Rows are points. The last column is the point's height on a tilted bowl or saddle (a function of degree 2), plus a little noise. Along how many of its main directions does it bend up, bend down or stay straight?

Points (18 x 4):
[[  6.0   7.4   7.0  -3.4]
 [ -3.2  -0.8   1.2  -0.9]
 [ -1.0  -0.1   3.3   1.4]
 [ -3.7  -0.9   2.0  -0.6]
 [  4.9  -2.2   2.7  -0.3]
 [  2.0   4.8  -1.8   0.0]
 [ -2.3   3.5   0.5   3.0]
 [ -2.5  -0.4  -4.3   0.2]
 [ 12.5  -1.4  -4.2  -1.9]
 [  0.6  -3.4   2.8   0.0]
 [  8.0   4.4  -2.7  -6.9]
 [  1.9   6.0   0.6   0.2]
 [ -2.3   4.1   1.8   4.2]
 [  1.5   3.4  -6.2   3.9]
 [ -0.8   4.0  -0.4   2.1]
 [  1.6  -3.1   6.5   4.1]
 [ -3.3  -5.6   0.4  -5.1]
 [ -7.2  -9.2   3.0 -12.8]]
Directions: 2 up, 1 down, 0 straight

Points:
[[  1.6   4.3  -3.9   1.5]
 [  5.6  -3.5   2.6   0.3]
 [ -2.5   8.3  -0.6   0.3]
 [  1.9  -1.8   2.2   0.7]
 [  4.3   6.3   4.7   1.7]
 [  4.2  -4.4   5.1   0.6]
 [  1.3  -2.0  -3.1  -2.9]
 [ -0.3   9.6  -6.8   1.8]
 [  1.1  -5.8  -2.0  -7.1]
 [ -4.4  -0.1   0.1  -0.7]
 [  1.5  -0.6   3.0   1.3]
 [  1.2   1.6   5.1   1.8]
 [ -8.2   2.0   2.0  -0.4]
 [  1.2   0.9   2.3   1.5]
 [ -0.8  -2.7   2.2  -0.4]
 [  0.4 -11.1  -0.6 -14.9]
 [ -2.4   5.5  -8.6  -0.6]]
Directions: 0 up, 1 down, 2 straight

Points:
[[  3.3  -0.1  -2.1  -7.9  -8.4]
 [ -8.3   7.4   0.1   3.2  -6.5]
 [  7.8  -0.5   4.2  -1.4  -4.2]
 [ -1.3  -1.4   5.6   0.2   0.5]
 [  2.2   5.4   9.0  -2.8  -3.5]
 [  2.1  -5.1   1.2   1.5   0.8]
 [ -4.1  -3.6  -5.5  -2.5   0.5]
 [  0.6  -0.2  -7.9   2.4  -0.7]
 [  5.1  -0.1  -1.4  -1.2  -2.2]
 [ -4.4   9.9   1.5   2.4  -5.4]
 [  8.1  -1.6   6.3  -6.2 -10.9]
 [  3.2   0.0  -6.0   0.2  -1.8]
 [ -6.5  -2.1   1.0   0.3  -0.1]
 [  0.4  -2.2  -3.2   3.0   1.8]
 [ -0.9  -4.3 -10.0  -7.8  -4.7]
 [  2.9  -2.4  -2.7  -3.5  -2.3]
 [ -4.9  -2.3   1.7  -0.8   0.1]
 [  1.8  -3.6   1.4  -2.8  -1.3]
 [  0.0   1.0   1.5   0.1   0.9]
 [  5.2   7.1  -4.3   1.5  -6.3]
 [ -0.7   0.6   3.8  -7.1  -6.4]
 [  0.7  -1.2  -5.9  -1.8  -0.8]
 [ -0.1   3.8  10.2  -0.5  -1.1]
 [ -1.4   2.9  -6.8  -1.1  -2.9]]
Directions: 0 up, 3 down, 1 straight
